Each row is a point. To make a cloud, some directions were put in groups of two or more. Within a group, all points are equally far from the middle, so they leave a hole (a ring in 2 directions, a hollow ball in 3). The other directions are filled evenly. Then the cloud was stretched, turned, moved and blurred a little. How many holes are there, and how many directions does each take, smallest first?
(in the rows, 128 means zero)

Cloud (14 x 2):
[[ 96 135]
 [134  79]
 [170  71]
 [168  80]
 [165 150]
 [134  91]
 [117 118]
 [172  97]
 [135 137]
 [129 108]
 [ 90  96]
 [104 122]
 [158 142]
 [109 168]]
Holes: 0

Cloud:
[[158  90]
 [100 109]
 [155 158]
 [109 151]
 [167 133]
 [123 165]
 [122 164]
 [166 111]
 [155  84]
 [130  71]
 [137 168]
 [164 102]
 [106  91]]
Holes: 1 (2)

Cloud:
[[156 152]
 [145 118]
 [ 95 171]
 [126 149]
 [154 100]
 [109 171]
 [110 128]
 [119 182]
 [141 171]
 [152 144]
 [153 179]
 [160  70]
 [151 147]]
Holes: 0

Cloud:
[[177 162 103]
 [103 144 109]
 [151 128  85]
 [ 85 129  78]
 [132 122 172]
 [124 116 143]
 [142 123 171]
 [115 118  88]
 [163 114 128]
 [135 133 192]
 [102 118 171]
 [115  95 105]
 [112 152 161]
 [125 124  65]
 [146 140 158]
 [111 116  66]
 [ 97  67 109]
 [117 148 185]
 [103  82 127]
 [174 138 119]
 [ 70  97 155]
 [146 151 121]]
Holes: 0

Cloud:
[[140  88  97]
 [156 137 110]
 [108  72 124]
 [137  66 149]
 [179 116 123]
 [140  81 102]
 [107  72 131]
 [101 108 169]
 [120  85  98]
 [126  65 138]
 [129  70 114]
 [137 153 160]
 [132 114  90]
 [151 115  97]
 [ 83 141 146]
 [ 96  97 160]
 [ 75 130 116]
 [111 129 173]
 [127 161 126]
 [146  72 113]
 [101 157 144]]
Holes: 1 (3)

Cloud, 28 rows:
[[115  97 192 118]
 [202 134 164 144]
 [ 63 141 106 121]
 [ 75 157 151  78]
 [ 69 122 150  91]
 [132 139 128  96]
 [164 102 113 107]
 [169 106 160 111]
 [135 168  74 147]
 [137  80 138 134]
 [134 129 109 169]
 [178 114 102 151]
 [123 133  95 172]
 [101 167  89 144]
 [153 133 134 127]
 [ 86 137 135  94]
 [156 129 127 133]
 [125  84 117 168]
 [135 154 141 144]
 [ 90 166 111 133]
 [ 93 105 107 111]
 [155 180  69 144]
 [ 89 147 158  97]
 [110 118 100 168]
 [145  98 130 105]
 [ 88  72 151 114]
 [191 127 174 146]
 [134 111  98 150]]
Holes: 0

Cloud:
[[135 146 129 180]
 [127  74 101 129]
 [158 130 131 151]
 [142 175 147 108]
 [135 179 170 142]
 [135 167 131 124]
 [108  69  99 126]
 [137 157 197 142]
 [102 159 146 139]
 [112  78 139 171]
 [148 115 153 143]
 [165 159 114 128]
 [175 129 165 143]
 [158 148 168 111]
 [152 194 166 112]
 [144 111 151 132]
 [137 166 205 137]
 [163 109 140 127]
 [158 172 177 142]
 [140 163 121 141]
 [123 113  76 133]
 [118  23  99 137]
 [ 97  97 152 112]
 [141 138 133 120]
 [100 104  92 140]
 [183 105 142 140]
 [125 191 155 114]
 [154 130 168 141]]
Holes: 0

Cloud (51 x 6):
[[111 107  53  78  98 162]
 [134 120 210 135 143 107]
 [146 156  94 132  91 160]
 [136 142 147 173 120 129]
 [103 149 145 138  98 121]
 [178  88 152  99  95 105]
 [120 138  87  82  92 148]
 [127  90  89  80  72 128]
 [ 57 113 107  97 149 133]
 [117 113 213 132 173 119]
 [158  82  97 148 108 152]
 [ 71 122 108 106 131 115]
 [ 93 126 145 138 178  92]
 [ 89 175 154 143 145 103]
 [181 130 143 163 103 126]
 [105 148 151 146 135 101]
 [141  71 138 122  88  88]
 [ 80 117 137 111 149 109]
 [187 119 159 155 128  81]
 [124  81 144 124  96 129]
 [124 156  78 126 115 126]
 [149 121 135 173 101 135]
 [171 125 142 151 127 125]
 [124 107 107  87  77 115]
 [141 100 180 136 122  79]
 [113 130 147 109 107 136]
 [110 139 191 171 181 115]
 [148 126 142 102 105 134]
 [154  91 124  88  92 113]
 [148 114 170 171 176 131]
 [129 138 202 168 143 103]
 [105  86 135 102 132 144]
 [164  98 145 122 129 150]
 [157 140 116 161  91 158]
 [127 113 163 176  99 142]
 [205 114 145 161  73 151]
 [ 93  94 142 107 144 120]
 [181 135 166 182 110 137]
 [109 178 120 127 174 147]
 [ 94 139 120 145 176 122]
 [132 154 193 179 178 117]
 [145  62 132 111  77 100]
 [152 112 190 186 132 118]
 [118 134  73 132 119 157]
 [116 129 132 145 183 112]
 [100 143  84  98 144 171]
 [147 115 134 139 154 152]
 [140 123 199 123 128  95]
 [181 143 186 156 156 120]
 [126 142 139 169 100 131]
 [106 139 104 153 137 144]]
Holes: 1 (2)

Cloud:
[[145 132 135 118  73 107]
 [110 129 104 153  95 118]
 [ 98 146 190 102 141 107]
 [ 78 145 121 133  79 126]
 [118 177 121 143 153 136]
 [ 98 171 170  85 102 144]
 [ 53 100 135 118 121 140]
 [142 114 179 128  97 141]
 [135 171 176 100 140 112]
 [132 121 108 163 159 123]
 [148 164 153 129 136 186]
 [110 102 116  66 189 130]
 [120 132 182 171 158 115]
 [139 149 104 159 147 134]
 [121 123 170 176 168 150]
 [150 109 146 148 188 133]
 [107 119 101 150 122 112]
 [107 139 100  76  98 148]
 [117 121 183 125  95  90]
 [179 129 154 118 169 140]
 [106  73 159 121 123 142]
 [ 92 127 113 106 197 162]
 [107  87 156 166 106 100]
 [159 150 109 158 148 165]
 [135 172 121  62 161 152]
 [ 47 120 159 127 124 136]
 [ 67 134 161 132 165 168]
 [114 135 145  82 194 116]
 [157 146 110  86 125 110]
 [ 74  96 142 101 122 100]
 [147 126 192 133 125 144]
 [103 155 148 152 144 195]
 [124 135 141  58 193 139]
 [ 93 143 159 112 187 117]
 [158  96 143 118  93 129]
 [135  81 113 158 150 125]
 [176 100 122 110 114 128]
 [126 151 166  92 174 107]
 [114 149  91 116 114 128]
 [108  67 118 138 138 149]
 [154  74 127 127 144 116]
 [ 81 153 128 122  75 132]
 [171 172 150 120 141 127]
 [143 116 183 132  98 137]
 [139 149 127  57 170 125]
 [ 99 142 164  94 187 120]
 [ 99 104 128 170 100 108]
 [119 148 154 184 146 173]
 [154  75 123 131 157 120]
 [ 99 191 155  99 124 159]
 [115 141 154  81 188 117]]
Holes: 3 (2, 2, 2)

Cloud (52 x 6):
[[132 121 155 121  86  79]
 [190 107 100 119 128 147]
 [ 80 116 119 141 176 103]
 [197 133  96 152 140 101]
 [129 112  98  96 168  94]
 [145 166 168 169 137 149]
 [133 149 119 183 133 109]
 [169 117 129 103 130 157]
 [113 150 113  63 122  97]
 [124 108  97  75 137 106]
 [135 127 142 175 110 160]
 [162 180 148 128 115 100]
 [155 130 104 187 159 130]
 [ 94 107 106 140 182 108]
 [149 139  92 175 143 130]
 [193 116  95 114 127 147]
 [116 176 181 122 103  92]
 [109  97 147 173 177 132]
 [ 84 136 168 164  93 105]
 [ 59 123 178 134 135 128]
 [119 154 152  90 169 118]
 [191 146  92 129 123  99]
 [186 122  86 168 143 101]
 [100 110 127 160  86 102]
 [107 156 122  76 158 151]
 [188 162 144 136 148 133]
 [132  70 125 144 148 133]
 [146  95  80 103 166 123]
 [156 134 114  96 178 125]
 [ 89 146 190  95 119 112]
 [114  91 134 161 182 111]
 [103 119 130 166 132  67]
 [125  88 145 110 136 112]
 [133 106 162 113 150 114]
 [101 104 121 137 147 167]
 [100 160 164 100  74 115]
 [143 173 177 162 113 136]
 [155 177 114 103  97 129]
 [182  93  95 160 110 130]
 [117 101 139 174 183 130]
 [103 102  92 134 182 113]
 [140 113  98  97 175 105]
 [112  85 142 152 170 101]
 [176  99  87 158 103 121]
 [103 164 128  71  93 109]
 [ 90 169 127  77 101 114]
 [141 122 150 203 121 126]
 [173 127 115 120  80 108]
 [136 104 103 164  89 108]
 [100 150 120 161 128  90]
 [185 152 101 102 147 152]
 [122 100 135 129 169  86]]
Holes: 3 (2, 2, 2)
